Rows are points. To make a cloud, some directions were put in groups of two or more. Within a group, all points are equally far from the middle, so they leave a hole (a ring in 2 directions, a hollow ball in 3). The other directions are filled evenly. Then the cloud was stretched, turned, moved and blurred a little. Count the holes, and give their numbers of directions, smallest first.

Cloud (13 x 2)
[[ 0.09 -0.37]
 [-0.06 -0.36]
 [ 0.42  0.18]
 [ 0.44  0.11]
 [ 0.02 -0.37]
 [ 0.30 -0.31]
 [-0.34 -0.18]
 [ 0.15 -0.37]
 [-0.12  0.56]
 [ 0.15  0.49]
 [-0.35 -0.17]
 [ 0.00  0.55]
 [ 0.41 -0.15]]
Holes: 1 (2)

Cloud (22 x 3)
[[-0.28  0.16  0.44]
 [-0.25  0.42  0.11]
 [ 0.40  0.32  0.29]
 [ 0.44  0.24 -0.33]
 [-0.02 -0.34 -0.27]
 [ 0.34  0.40 -0.17]
 [-0.13 -0.26  0.30]
 [-0.35 -0.02  0.36]
 [ 0.38 -0.22 -0.28]
 [ 0.13  0.47 -0.03]
 [-0.48 -0.16 -0.25]
 [-0.19  0.26 -0.63]
 [-0.52 -0.09 -0.17]
 [-0.29  0.34  0.22]
 [ 0.31 -0.29  0.09]
 [ 0.11 -0.02 -0.69]
 [ 0.07  0.37  0.40]
 [ 0.07  0.46 -0.27]
 [-0.29 -0.27 -0.38]
 [-0.24  0.36  0.24]
 [-0.41 -0.18  0.10]
 [ 0.24  0.20 -0.59]]
Holes: 1 (3)

Cloud (47 x 6)
[[ 0.62  0.12 -0.38 -0.18  0.02 -0.38]
 [-0.16 -0.11  0.43  0.33 -0.03  0.21]
 [ 0.09 -0.28 -0.16 -0.41  0.20  0.23]
 [-0.17  0.56 -0.12  0.20 -0.14 -0.20]
 [ 0.20 -0.20  0.44 -0.14 -0.09 -0.35]
 [ 0.49 -0.44  0.15  0.39 -0.05 -0.26]
 [ 0.74  0.06  0.14  0.22  0.43 -0.45]
 [-0.36  0.10 -0.13  0.63  0.18  0.08]
 [ 0.01  0.07  0.15 -0.08 -0.10  0.47]
 [ 0.11  0.29  0.07 -0.53 -0.16  0.13]
 [ 0.23  0.35 -0.55  0.03  0.40  0.15]
 [-0.11 -0.35  0.26  0.22  0.12  0.43]
 [ 0.47 -0.10 -0.33  0.46 -0.05  0.10]
 [-0.79 -0.02 -0.14  0.24 -0.20 -0.05]
 [ 0.14  0.66 -0.22 -0.18 -0.11 -0.30]
 [ 0.38 -0.42 -0.06 -0.39 -0.01 -0.31]
 [-0.10 -0.50  0.22  0.32  0.16  0.33]
 [-0.06 -0.01  0.42  0.14 -0.05 -0.28]
 [ 0.15  0.10  0.05  0.70  0.08 -0.37]
 [ 0.28  0.45 -0.03  0.11 -0.42  0.04]
 [ 0.77 -0.16 -0.09 -0.02 -0.03 -0.35]
 [-0.01 -0.02 -0.54  0.35  0.42 -0.14]
 [ 0.07  0.25 -0.06 -0.23  0.50 -0.35]
 [ 0.18  0.55 -0.39 -0.06  0.23  0.36]
 [ 0.38  0.24 -0.54  0.67 -0.05 -0.25]
 [ 0.31  0.02 -0.15 -0.57 -0.07 -0.27]
 [ 0.15 -0.16  0.41 -0.41  0.19 -0.28]
 [ 0.50  0.17  0.35 -0.41  0.05 -0.08]
 [ 0.34  0.00 -0.50 -0.08  0.05 -0.44]
 [ 0.72 -0.28 -0.07  0.15 -0.05 -0.31]
 [ 0.23  0.76 -0.16 -0.18 -0.16  0.07]
 [-0.18  0.59 -0.07 -0.17  0.40  0.06]
 [-0.21 -0.23 -0.43 -0.14  0.37 -0.40]
 [ 0.39  0.29  0.42  0.40 -0.02 -0.17]
 [-0.37  0.01 -0.20 -0.12 -0.45 -0.37]
 [ 0.00 -0.13  0.51  0.00 -0.21 -0.11]
 [ 0.00 -0.10 -0.43  0.11 -0.18 -0.56]
 [ 0.33  0.09  0.14 -0.11  0.49 -0.41]
 [-0.72  0.11 -0.28 -0.19  0.18  0.26]
 [ 0.19  0.21 -0.35  0.51 -0.34 -0.09]
 [-0.26 -0.16 -0.48  0.44 -0.14 -0.07]
 [ 0.49  0.38  0.45 -0.03 -0.10  0.06]
 [-0.19 -0.08 -0.24  0.66  0.07 -0.31]
 [ 0.09 -0.45 -0.06 -0.38  0.23  0.21]
 [ 0.27 -0.23 -0.01  0.63  0.50 -0.06]
 [ 0.51  0.33 -0.49  0.34  0.23 -0.55]
 [-0.23 -0.34  0.25  0.38 -0.05 -0.39]]
Holes: 2 (2, 3)
